Each row is a point. The window is the flat piece filled in between its corners: a triangle in 3 columns, a solid with four corners in 4, and so on. A path goes straight from each point to the next, and from the last back to the first. List the points from which the path goes on through the window.

Window:
[[ 35 -29  64]
 [-41  31  -1]
 [ 28 -33  -3]]
Path:
(1): [-10 -65  16]
(2): [51 -6 57]
(3): [ 35 -10   3]
(4): [ 10 -67  12]
(5): [-29  -6  35]
(6): [51 20 53]
(7): [ 9 52 26]
(8): [-79   0 -24]
(9): [ -1 -45  25]
(10): [ 95 -34  58]
(11): [ 37  13 -23]
(12): [-22 -55   7]
Through the window after points: 1, 3, 7

Window:
[[ 38  -7  68]
 [-24 -25 -26]
 [ -1 -46 -38]]
Path:
(1): [ 38 -10  11]
(2): [ 10 -48  52]
(3): [-66 -45 -10]
(4): [53 11 33]
(5): [32 33 49]
(6): [ 36 -46  70]
(7): [-54 -42 -22]
(8): [ 95 -20 -15]
Through the window after points: 5, 7

Window, 4 rows:
[[ 54  22 -44 -45]
 [-23 -22  32  31]
 [ 58  30 -31   4]
 [-50  13  21  33]]
Path:
(1): [-34   0  69 -15]
(2): [-40  18  -4  42]
(3): [ 27  -6 -95 -56]
(4): [37 15 20  5]
(5): [-1 10 77 35]
(6): [-39 -34 -19  33]
(7): [-42 -12   5  21]
(8): [-17  29  19   7]
Through the window after points: 1

Window (4 x 4):
[[ 48   0   7   7]
 [ 29  20  22  87]
 [-18  23 -21 -13]
 [-95   6  25 -15]]
Path:
(1): [17 41 46 43]
(2): [31 -2 -1 87]
(3): [-71 -73   6 -35]
(4): [-29  93   0  -3]
(5): [-55  22  37 -12]
(6): [-78 -11   1  19]
(7): [ 44 -45 -29 -33]
(8): [ 9 36 17 25]
(9): [31 76 17 13]
(10): [ 21 -11 -21  21]
(11): [-51  -7 -36  63]
(12): [-64  16  90 -65]
Through the window after points: 1, 5, 7

Window:
[[ 39 -32 -30 -19  32  -8]
 [ -8 -37  43  37  -1  27]
 [ 55  31  10 -53  44 -49]
 [ 14 -29 -18 -77   5  -7]
 [ 29  85  36  32  43  18]
 [ -3 -45 -29 -18 -15 -26]]
Path:
(1): [ 9  3  5  5 95  5]
(2): [ 25 -17 -27  -8  58 -25]
(3): [ 52 -16   7 -56 -49  10]
(4): [ 95 -19  49 -14   3 -12]
(5): [-21 -33  16  27   9  22]
(6): [-20 -14  29 -30  47   2]
(7): [ 24 -18 -14 -26  -7 -10]
(8): [ 82  -9 -31 -12  11  -8]
(9): [ 16 -16  -7 -33  41 -20]
(10): [-30 -55 -29  -2  26 -20]
(11): [ 60  24  89  54 -22  43]
(12): [ 17  29  27  21 -24  20]
Through the window after points: 2, 4, 6, 8

Window (6 x 6):
[[ 48  10  34 -11  66 -22]
 [ 12   6 -28 -13 -32 -11]
 [-21   3 -40 -65 -45  19]
 [ 36 -12  27  23  -9  52]
 [  0  22   1   3  28  14]
 [-67  48  83 -43  26 -34]]
Path:
(1): [ 60  33  10  -9 -25 -16]
(2): [ -5  65  -4  -6 -11 -17]
(3): [ -2  -6  35 -29  40   1]
(4): [  3  -8 -19 -14 -15 -13]
(5): [ 27  57   3  -3 -20  26]
(6): [-29  65  73 -31  18 -26]
(7): [-68 -10  44 -45  25   4]
(8): [ -6 -10  15   4  49  -7]
(9): [  1  59  57 -44   9 -13]
(10): [ 12  70   3 -29  28  -9]
(11): [ 16 -45  14  -6   0 -11]
(12): [-23 -42  66 -20  -7  27]
(13): [-13  95  18 -43  57 -45]
(14): [  6  29  39 -26  15  14]
(15): [-11 -19  44  13  34  -1]
(16): [  2 -33 -28  -8  27  25]
Through the window after points: 2, 4, 8, 10

Window (8 x 8):
[[ 53 -42 -65  37   7  12 -28  66]
 [-17  11  -9  19  33 -85   1 -50]
 [ -1   9 -19 -30   4 -53  17 -68]
 [ -1 -13 -18  -4  15  51  -6  62]
 [-27  16  12   1 -36  34 -18 -24]
 [ -3 -39  11  25 -37  53  34  13]
 [-19   3 -29  17 -43   2  34  15]
 [ 30  68  -3   7  48  21  -9 -24]]
Path:
(1): [ -5 -41  41  13 -48 -24  -4  56]
(2): [ 29  28  47  17 -22 -20  17   7]
(3): [-31  18 -46  -7  19  66 -32 -22]
(4): [-25  -8 -31   4 -30  27 -21 -44]
(5): [-10  20  19   4 -19  21  -7   2]
(6): [ 31  -8  -6  28  -1 -28 -28  35]
(7): [-18   2 -77 -11  23  33  11 -37]
(8): [ 31   9 -95  25  42  37  20 -19]
Through the window after points: 2, 4

Window:
[[-65  68  86 -12   1 -51  12  -2]
 [ 42  17   4 -28   2 -59 -16   3]
 [ 57 -14 -87 -32 -61  34  -1  -4]
 [ 17   4 -91  27  -2  20 -51  22]
 [-46  -8  29   7   8 -68  39  -3]
 [ 38 -54 -64 -57 -54   6 -70 -41]
 [-17 -12  41 -52  23 -11   4  32]
 [-15  36  57  13  62  -9  17 -38]]
Path:
(1): [ -8 -10  69  62 -21 -31   9  15]
(2): [ 24  27  64  19 -14  21 -17  50]
(3): [-39  28  -2 -41 -11 -42  14 -27]
(4): [ 13  21 -95 -75 -45 -35 -22 -17]
(5): [ 47 -26  31  44  -1  31   9  17]
(6): [  7  44  54  35 -20   0  -6  41]
(7): [-28 -21 -22 -21  30 -45  23 -41]
(8): [  3  31 -11 -71  63   0  -9 -43]
Through the window after points: 2, 4, 6, 8

Window (9 x 9):
[[ 30  47 -41  67 -11  21 -30   0  18]
 [-89 -40  56  40 -29  -8  91  74   2]
 [-36  36 -16  17 -10   6 -47 -26  18]
 [ 10  48   2  -3  39   3 -32   2 -13]
 [  5  50 -41  75  -4   9 -15 -55 -31]
 [-27 -20 -16  19 -24 -52  56  17   9]
 [  1   0 -34 -48  50  53 -23 -31  13]
 [-27 -41 -19 -31  -2   9  -7  39 -34]
 [-15  82 -47  26 -18  21   1  -5  -7]]
Path:
(1): [-36 -33 -95  35  49  41 -68   6  -9]
(2): [  6  29  28 -49  -3   4  51 -22  19]
(3): [  4  57   2  17 -53 -25  14  -3  -2]
(4): [-21   5 -51  56  45  32 -23  19   3]
(5): [-37  44 -59  14  39   6 -22 -14   5]
(6): [ 21  52 -16  55 -29  22   5 -29  -9]
(7): [  1   6  11 -12 -29  -7  24  -6 -31]
(8): [-54  35 -22  52  22  13  -5  12  11]
(9): [-31  29 -76  53  36 -32  -5  -2  14]
(10): [ 17  42  51 -24  -4  37 -37 -10 -25]
(11): [ 26  23   5  -1 -66  -1 -28 -21 -38]
(12): [-50 -12 -48  28  63  20  10  31   3]
Through the window after points: 1, 9, 11

Window, 9 rows:
[[  6  27 -27 -26   0 -44  -9 -28  20]
 [-18 -20  82  22  -5  20  24  40  64]
 [-18 -29  49  95 -11  -1  54  42   0]
 [  3  15  -4  -1 -75 -59 -34 -56  43]
 [ -5 -16  -3  26 -66  39 -25 -23 -17]
 [ 24 -24   3   5 -28 -44 -14  18 -32]
 [ 57  -9  23  29  53   0 -30   5 -33]
 [ -7 -47  41  -7  82  -1  21 -52  30]
 [ 39 -34 -18  25  27 -19 -56  34  22]]
Path:
(1): [ 17 -22  -3  16 -40  24  26   2   8]
(2): [ 59 -61  24  29   0  12  -8  34  71]
(3): [-27  15  33  16  22 -16 -18   9 -14]
(4): [-26 -28  26  31   7  18 -28  17  13]
(5): [ 24  -9  14  39 -16 -18  44 -28  16]
(6): [ 89 -21  -4  44 -17  -4  20  23  22]
(7): [-66   0  27  24  -1 -32   3  -7   2]
(8): [-55   3  44  31  62  -4 -34  16  13]
(9): [ 47 -26  44  -4 -66   3  49  17  63]
(10): [ 37 -21  -7  26 -27 -10  13 -16  20]
(11): [-15  17  40  14  -8 -37 -54 -14   1]
(12): [-23  27  43  29 -29 -35 -40 -19 -12]
(13): [ 59 -36 -26   7 -12  -1   7  18  26]
(14): [ 47 -58   2  42 -22   0  24   5  41]
(15): [-27  -1  43  -1  34  -1 -10 -31  16]
(16): [-15 -14  21  48 -29   6 -25  -8 -12]
Through the window after points: 2, 6, 8, 10, 16

Window, 11 rows:
[[  9 -53 -13 -39  30   1 -10  28   4   8   9]
 [ 32 -59  20 -12  44 -10   8   7  16   2 -17]
 [ -2  14 -24 -72 -54 -59 -10  17  75 -61 -52]
 [ -2   8  26   0  -1 -27  -9   8 -27 -11   3]
 [-56   4  41  18  12  25 -27 -18  -5  30 -15]
 [ 22  37  -8 -37  -3 -10  38   1  -9  30 -40]
 [-12 -12  -2  13  20 -54  40  47  24 -24  33]
 [ 40 -10   1 -13 -51   1  23  55  32 -28   3]
 [ 31  23 -47 -17 -71  37  31 -50   8  -9  -4]
 [-38  -6   7  17 -15  16   7 -14 -43  22 -44]
 [-24 -15  80 -41 -38   8  41  43 -10 -39  -6]]
Path:
(1): [  1  20 -11 -23  21 -12  -1  11  -9 -28 -27]
(2): [ 27 -38  -7 -37 -64 -30  26   5  67  37 -18]
(3): [  2 -22  27 -14 -12 -33  19   1 -19  18  -6]
(4): [  0  -1   0 -12  30  -9  11  16  17 -19 -12]
(5): [-35  43  14  45 -38   5   4  39 -16 -95 -24]
(6): [  4 -13   8 -28 -14 -14  20   1   7  13 -16]
(7): [-30  -2  22 -44 -50 -38  23  44  12  57  15]
(8): [ 17 -18  20  -1  10  21  14  10 -13 -26 -11]
(9): [  4  13   3 -24 -15  14  28   5  -6 -16 -27]
(10): [ -8 -42  12  -2 -69 -47 -15   6  26  23  10]
(11): [  3 -16  -1 -17 -31 -19  38  16  11   2  -6]
(12): [ 26  12  11 -27  11 -10 -12  18 -10 -32 -14]
(13): [ 16  25  -9 -27 -17  36   5  20   3 -34 -22]
(14): [ -2  -9  10 -21 -36  -4  14 -10  -3   5 -20]
(15): [ -3   2  20 -23 -42 -27  -3  21  19  34  15]
(16): [-44   4   6   0  29  15  -6 -17  10 -43 -56]
Through the window after points: 9, 15
